Each row is a point. Each copy is the shape, with its points in the same order, turned, moved and blurred by noise. Some copies are also mirrored. Which?

Shape (8 x 3):
[[ 11 -27 -31]
 [ 51 -43  49]
 [-26  38 -24]
 [-40  62  33]
 [ 85  -6   2]
 [ 47  30   9]
 [  0 -14   4]
 [ 20  11  28]]
Copy 1:
[[-29  18  29]
 [-23 -66  44]
 [ 42  39  -5]
 [ 74  -7 -30]
 [  3 -29  93]
 [ 37 -17  58]
 [ -4  -6  16]
 [ 24 -29  25]]
Copy 1 is: mirrored
Copy 2, 8 rows:
[[-31  18 -31]
 [  9  58  39]
 [-10 -56 -26]
 [ 11 -81  31]
 [ 50  51 -17]
 [ 47   4  -6]
 [-19   3   2]
 [ 18   0  17]]
Copy 2 is: mirrored

Shape:
[[-41 -66  36  18]
 [ 24  22 -46  29]
 [-15  26  65 -44]
 [ 11  35 -22  28]
 [ 30 -23  23 -12]
 [-16  -3  27 -37]
 [ -5  42 -47  33]
 [-10 -34  29 -57]]
Copy 1, 8 rows:
[[ 74 -66  -4   1]
 [-30   8 -51  40]
 [ 32  27  10 -65]
 [-22  13 -18  32]
 [ 50  26 -29  -8]
 [ 38  13 -22 -47]
 [-52 -10 -29  31]
 [ 69   6 -41 -53]]
Copy 1 is: only turned
Copy 2, 8 rows:
[[-97  16   2  48]
 [ 26 -32   0  21]
 [-26  92  20  -7]
 [ 24  -8  14  27]
 [-45  10  13 -22]
 [-35  55 -11   2]
 [ 40 -14   0  48]
 [-61  54 -28 -17]]
Copy 2 is: only turned
Copy 3:
[[-44 -21  45  -3]
 [ 21 -28 -68  37]
 [  2  71  17  32]
 [ 17 -15 -47  58]
 [ 36   2   8  -5]
 [ -7  41   5   4]
 [  6 -18 -74  64]
 [-11  45   8 -38]]
Copy 3 is: only turned
Copy 4 (8 x 4):
[[ 32 -49  38 -19]
 [-61   3 -32  32]
 [ 62  39 -37 -18]
 [-39  21 -20  20]
 [ 28 -25 -30  31]
 [ 35  -2 -39 -24]
 [-64  23 -19   7]
 [ 55 -30 -46 -29]]
Copy 4 is: only turned

Shape (11 x 6):
[[-30  28  28  46  10 -72]
 [ 12  47  22  30  14 -22]
 [ 20 -57  15 -16 -33  23]
 [ 22 -60  -8   0   8 -14]
 [ 34 -38 -51 -17  -5  38]
 [ -8  45  23 -19  49 -35]
 [ 30  17  34 -13  16  -7]
 [ 22  20  26  49 -71  56]
 [  6 -71  -8  23 -19  72]
 [-75  40   7   9 -16 -37]
 [  2 -55   0   8   7  54]]
Copy 1, 11 rows:
[[  0  62  48  72  33 -36]
 [  8  33  39  51  16  31]
 [ 12 -61  13  22 -31 -26]
 [ 24 -67  19  11  23 -38]
 [ 44 -67  -8 -21  11   5]
 [-32  24  34  33  55  19]
 [ -6 -13  47  34  16  24]
 [ 43   1  -6  50 -90  10]
 [ 42 -82 -33  42 -33 -22]
 [-34  73  -2  26  21 -48]
 [ 26 -66 -30  47 -13 -16]]
Copy 1 is: only turned
Copy 2, 11 rows:
[[ 53 -75 -20  -6 -36  24]
 [ 33 -25 -28  34  -7  22]
 [-16  42  49 -18 -44   5]
 [ -3  27   7 -15 -73 -21]
 [-47  62 -15 -16 -37 -17]
 [ 58 -23 -30   5  21 -21]
 [ 37  15   0  21  -6   1]
 [-36  12  29  33 -10  93]
 [-83  31  48   8 -56   6]
 [ 17 -71  -6 -46  12  32]
 [-51  22  29   8 -31 -24]]
Copy 2 is: mirrored
Copy 3 (11 x 6):
[[-37  47  55  45 -52 -10]
 [-24  11  40   7 -29 -40]
 [ 29 -23 -15 -10  26  41]
 [ 24  13 -35  16  16   6]
 [ 10 -44 -55  14  34 -11]
 [-42  38   8 -26 -49 -37]
 [ 11   1  12 -37  -8 -35]
 [ 15 -88  67   6  30   6]
 [  9 -46 -21  16  85  31]
 [-75   2  35  21 -50  35]
 [  1 -22 -18   4  65  13]]
Copy 3 is: mirrored
Copy 4 (11 x 6):
[[ 12  -3  32  -4  54 -82]
 [ 17  25   9  -6  51 -17]
 [-16 -33  -2 -70 -45  12]
 [-15 -65 -19 -22  -6 -11]
 [-34 -20 -39  -5 -38  40]
 [-26   6  51  -4  82  -5]
 [  5 -10   9 -41  39  16]
 [ 52  56  -9 -52 -40 -15]
 [ 17 -39  -6 -20 -77  22]
 [-15  33  67   5  15 -69]
 [ 15 -37   5 -25 -54  32]]
Copy 4 is: only turned
